Every row gives one point. Each copy is the shape, with its points in the same order, turned, moved and blurred by noise. Some copies are also mirrored. Which?

Shape (7 x 3):
-2.6; 1.2; 0.0
-4.0; -5.0; 5.2
1.4; 3.2; -2.8
4.0; -2.0; 5.6
-0.4; -2.4; -0.7
0.3; 1.2; -1.9
2.4; -6.1; 1.4
Copy 1 (7 x 3):
2.1; 2.5; 1.4
2.0; 4.4; -6.6
-0.9; -0.5; 4.8
-1.5; -3.4; -5.0
-1.9; 2.7; -0.4
-0.8; 1.1; 2.6
-4.6; 1.6; -4.4
Copy 1 is: mirrored
Copy 2 (7 x 3):
-1.6; 1.7; 0.5
4.3; 6.6; -3.5
-2.5; -3.2; 2.8
6.7; -0.6; 0.5
-0.5; -0.3; -2.1
-2.1; -1.5; 0.5
4.6; -1.9; -4.2
Copy 2 is: mirrored

Shape (11 x 6):
-5.4; 3.3; 0.1; 3.3; -4.3; -0.4
0.5; -0.9; -1.6; -6.8; 0.5; 1.6
1.1; 2.5; 0.9; 0.2; -0.6; -4.5
0.6; -4.6; 0.3; 5.0; 1.6; -2.1
1.0; -0.7; -2.2; -4.4; -4.3; 0.7
-2.1; 2.2; 0.6; 1.6; 0.0; -1.3
3.2; -0.8; -3.9; 3.8; 1.9; 2.2
-1.7; 4.9; 2.7; -0.5; -2.7; -0.8
0.3; -0.4; -4.8; -4.7; -1.2; 2.8
4.4; -6.1; -2.9; 4.3; 6.4; 1.8
1.9; -1.0; -1.2; -5.1; -3.0; 5.3
Copy 1 (11 x 6):
0.2; -2.3; 5.2; 3.9; 1.9; 5.3
0.2; 1.3; -7.6; 1.7; -0.1; 1.7
-2.4; 2.4; 2.7; -1.7; -0.6; 0.7
3.5; -2.3; 3.5; -0.1; -3.3; -4.2
0.8; -1.3; -4.6; -0.4; 1.9; 4.5
-0.7; 0.5; 2.7; 1.8; 0.7; 0.3
2.9; -1.5; -1.0; 0.4; 4.2; -5.1
-4.6; -0.4; 2.2; 2.4; 1.3; 3.3
2.5; 0.1; -5.8; 1.5; 3.6; 2.4
4.8; -1.9; -0.5; 0.9; -0.2; -10.4
-0.6; -3.2; -7.8; 0.7; 2.9; 2.8
Copy 1 is: only turned
Copy 2 (11 x 6):
-2.1; -2.4; -4.1; -6.1; -1.2; -2.4
-3.4; -2.8; 2.3; 4.0; -0.7; 3.7
3.2; -3.8; 1.8; -2.9; -1.4; 0.4
4.4; 2.2; -0.1; -2.6; 5.0; 1.4
-3.1; -5.8; -0.1; 1.2; 1.5; 3.3
0.7; -0.9; -1.0; -2.9; -1.5; -1.0
3.4; -0.6; -2.2; 3.2; 4.2; -2.1
-0.1; -3.8; -2.2; -3.4; -4.6; 0.7
-4.2; -4.1; 0.3; 4.1; 1.9; 0.7
5.6; 4.6; 0.6; 4.9; 6.7; 0.5
-3.5; -4.3; -2.6; 4.2; 0.7; 4.8
Copy 2 is: mirrored
Copy 3 (11 x 6):
1.0; -1.6; -5.2; -4.9; 1.5; 3.5
4.0; 6.3; 2.1; 1.0; -0.2; -0.9
-2.9; 2.5; -4.3; 0.1; -0.1; -1.2
-5.1; -1.5; 1.6; 2.6; 0.1; 4.0
2.2; 4.3; 1.8; -3.4; -2.1; -1.2
-0.2; 0.2; -3.9; -0.2; 1.2; 1.8
-0.4; -3.9; 2.8; 2.4; 0.8; -1.4
1.8; 1.6; -6.7; -1.7; -1.3; 0.6
4.4; 3.4; 3.5; -1.5; 0.8; -1.8
-2.9; -3.0; 6.2; 7.7; 1.0; 1.2
5.8; 3.1; 2.9; -1.0; -3.7; -0.8
Copy 3 is: only turned
Copy 4 (11 x 6):
1.6; -0.8; 0.2; 2.0; 2.2; 5.6
-4.8; 3.1; 0.2; -3.1; 2.2; -3.7
3.7; -0.1; 1.9; -4.3; 1.4; -0.1
0.0; -6.7; 4.7; -2.3; -1.6; -0.8
-3.3; 4.0; 3.6; -1.6; 3.2; -1.2
1.7; -1.3; -0.3; -1.1; 0.9; 1.4
0.4; -3.5; 2.9; 2.6; 0.5; -5.6
3.0; 3.1; -1.0; -1.1; -0.3; 2.4
-4.5; 2.9; 1.1; 0.2; 4.5; -4.0
-2.4; -8.4; 4.1; -0.5; -2.6; -8.5
-5.4; 4.8; 2.7; 0.7; 0.5; -3.5
Copy 4 is: only turned

Shape (13 x 8):
3.0; 3.1; -1.1; -1.5; -1.0; -7.4; 3.0; -0.8
-0.8; -1.3; 2.1; 1.4; 1.0; 0.2; 3.8; 1.8
-1.7; -2.7; -0.2; -2.7; 0.4; 1.2; 3.1; -1.2
-1.5; -2.7; -2.2; 0.1; -0.8; -8.8; 3.8; -3.3
-1.8; 0.4; -0.9; 0.2; -2.5; -5.7; 2.1; 0.5
4.3; -1.5; 5.5; -2.2; -1.2; 1.3; 0.9; 2.3
1.4; -1.2; 1.2; 6.5; -3.2; 0.4; -0.3; 1.3
-0.8; -3.4; -1.8; -0.8; -1.5; 0.1; -12.8; 1.6
2.3; -3.2; -2.0; -1.2; -3.5; -0.5; 4.0; -0.8
0.1; -0.2; -1.2; 2.2; 0.5; 0.6; 2.3; -1.8
0.6; 3.8; 0.5; -2.6; -1.3; -3.7; 3.3; -1.4
-0.1; -2.8; 0.6; -2.5; 11.7; -1.3; 1.2; 0.0
2.4; -2.8; 8.4; -2.7; -3.4; 0.2; 3.8; -3.4
Copy 1 (13 x 8):
5.5; -1.9; -4.7; 1.0; -1.2; 0.6; 4.8; -0.1
-2.3; -1.4; 1.0; -0.4; 1.7; 0.4; 1.0; -0.5
-1.2; -0.5; -0.8; -0.9; -0.7; 1.3; -2.3; -3.9
5.3; -4.5; -2.6; -3.5; -3.7; -3.4; 1.4; -0.8
2.9; -4.1; -1.3; -1.6; -2.4; 2.0; 2.1; 1.2
-0.3; 0.2; 0.7; 6.6; 2.4; 1.9; -1.6; 0.2
2.0; 0.7; 4.4; -1.8; 2.8; 1.9; -0.2; 4.4
4.2; -2.2; -3.6; -2.1; 3.7; 7.7; -10.8; 6.0
4.0; -0.2; 1.8; 0.0; -0.6; 1.5; -0.7; -4.0
0.4; 1.8; -0.2; -3.2; 1.3; 1.0; 0.5; -0.6
1.9; -0.1; -3.9; 1.3; -2.6; 2.3; 3.8; -0.4
-4.2; -2.3; -8.3; -1.3; 6.7; -3.3; -2.0; -3.3
-0.9; 1.9; 2.0; 6.9; -3.5; -2.4; -2.2; -0.1
Copy 1 is: mirrored
Copy 2 (13 x 8):
3.0; 0.8; 0.7; -0.5; 3.4; -3.2; -4.0; -3.4
0.1; 0.5; -2.3; -5.4; -0.3; 0.9; 1.7; 0.9
0.2; 3.9; 1.9; -2.2; -1.0; 0.2; 3.7; 0.2
4.4; 2.6; 3.6; -3.8; -0.6; -0.3; -2.4; -7.2
0.4; 0.6; -0.3; -1.4; -0.1; 1.2; -1.4; -4.8
0.0; 3.0; -1.6; -1.0; 0.2; 2.6; -1.3; 6.2
0.0; -4.8; 0.7; -3.1; -1.6; 4.2; -1.1; 2.2
5.4; -2.5; 2.0; 7.1; 1.7; 10.0; 5.9; 1.2
-2.2; 2.6; 4.4; -2.4; 1.0; 0.7; -1.4; 0.0
1.1; -1.4; 1.9; -3.7; -0.7; -0.3; 2.5; 0.5
0.6; 2.0; -0.9; 0.0; 0.9; -4.2; -1.4; -2.2
8.8; 3.8; -0.6; -6.1; 4.0; -0.6; 7.7; 2.1
0.9; 5.3; 0.2; -1.1; -5.4; -0.4; -4.0; 5.3
Copy 2 is: mirrored
